Each row of a before or after table is a point. The points were changed in one or more steps. Then noise was added and the rows were shuffled. The steps act on how far a point lies along the listed directions, d1 being the first. Write out the steps. A step turns or swaps two directions, mirrors them in a line or flattens them onto one, adds a multiple of one to another, or multiplies one. Angles are multiples of 10 degrees, from the lower direction toward the higher: turns from -170 to 170, lines from 10 to 170 but not 90. Use the fewest steps. Two steps may share a direction if one is a turn and the other turns, adds or multiplies; they go together, in the order done. Otherwise the lowest direction goes first.

Directions:
(1): [ 28 -27 -26]
(2): [-38 -21 -19]
(3): [  1 -32  34]
Before (13 x 3):
[[-42  32   0]
 [ 42 -32  -2]
 [ 19  35  66]
 [-17   3  23]
 [ 44 -57  39]
 [-20  11  46]
 [-22  10  45]
 [ 31 -26   1]
 [  3  49  21]
 [ 18 -30 -15]
 [-39  55  -7]
 [  1 -14 -34]
 [-28  24  50]]
After (13 x 3):
[[ -3   4  -7]
 [ 32   8  27]
 [-18 -12  -7]
 [ -4   3 -10]
 [-22  -4 -16]
 [-56 -22 -35]
 [-39 -49   9]
 [-20  -5 -15]
 [  0 -24  24]
 [ 25  17   8]
 [-15  -3 -11]
 [-22 -15  -5]
 [ 19  16   3]]
Steps: multiply d1 by 0; turn d2 and d3 by -120 degrees

Directions:
(1): [  0  50  -4 -27  15  31]
(2): [-16 -11 -53   9  35   1]
(3): [-12 -10  32  33  30  34]
(4): [ 13 -41  -4 -35  -6  37]
Before (11 x 6):
[[-20 -30 -18  18  25  15]
 [  1 -61  26  -2  -2 -10]
 [  7  -4   0  -8  22   2]
 [-10  34  61  41 -38 -44]
 [ 28 -35 -18   3 -19 -47]
 [-31  -1   1  35   6 -42]
 [ -6 -25 -62  -8  16 -20]
 [ 12  -8   3 -29 -43 -36]
 [ 16  33  51 -26 -25  16]
 [ 23 -24  38   9 -45 -18]
 [ 23  -5  28   1 -24   5]]
After (11 x 6):
[[ 22  41  11  11 -13 -46]
 [-17  15  32  23  17  21]
 [-27 -18  20  33  -6 -38]
 [-24 -38 -57  29  -7 -61]
 [  9  27  64   2 -23  -1]
 [  3  28 -17 -24 -27 -40]
 [-20  48  -4   7  34 -21]
 [  2 -19 -62 -35   7  -2]
 [  8  -2  12  -7  19   5]
 [  9  13 -40   1   8  -7]
 [ -1  32 -48   9   3 -38]]
Steps: swap d1 and d4; mirror d2 and d3 in the line at 70 degrees

Directions:
(1): [ 28   1 -16  13   1  62  39   6   0]
(2): [-12  -7  32 -11  47  -5  24  48  14]
(3): [-50 -17  10   0 -45   1  39   0  13]
(4): [  0 -48 -29  50  17 -17   0  -1  20]
(5): [ 10 -15  44  -3  18   7   9 -59  22]
Before (8 x 9):
[[-48  19 -15 -39 -32   1 -17  62 -25]
 [  8  34  -3 -18  16  -5 -39  20 -17]
 [  2  23  30 -12  40  -8  25  20  14]
 [  1 -37  22  22  65   7  31   9  32]
 [-42   1   1 -22 -20 -30  -6  20   2]
 [-24 -12   0  22 -27  30  33  -7   6]
 [  5 -34 -10  55  16  26  27 -30  36]
 [-26  16  -6 -13 -46   3  15 -13  32]]
After (8 x 9):
[[-13 -41   1  55  29 -42 -17 -45  42]
 [-29  22   1 -17 -40 -12  12  -8  29]
 [-26   1 -16 -10 -32  32  37  28  -5]
 [  9  41 -12 -21   9  33 -10  28 -18]
 [-40  -9  12  10 -10 -33 -13 -12   7]
 [ -4 -49  18  27  63 -27   1 -16  33]
 [  0  25  27 -14  28   3  18  10  14]
 [-39  37 -28 -35 -41  37  -2  78 -37]]
Steps: mirror d1 and d3 in the line at 100 degrees; multiply d2 by 0.7; multiply d4 by 1.3; multiply d5 by 1.3
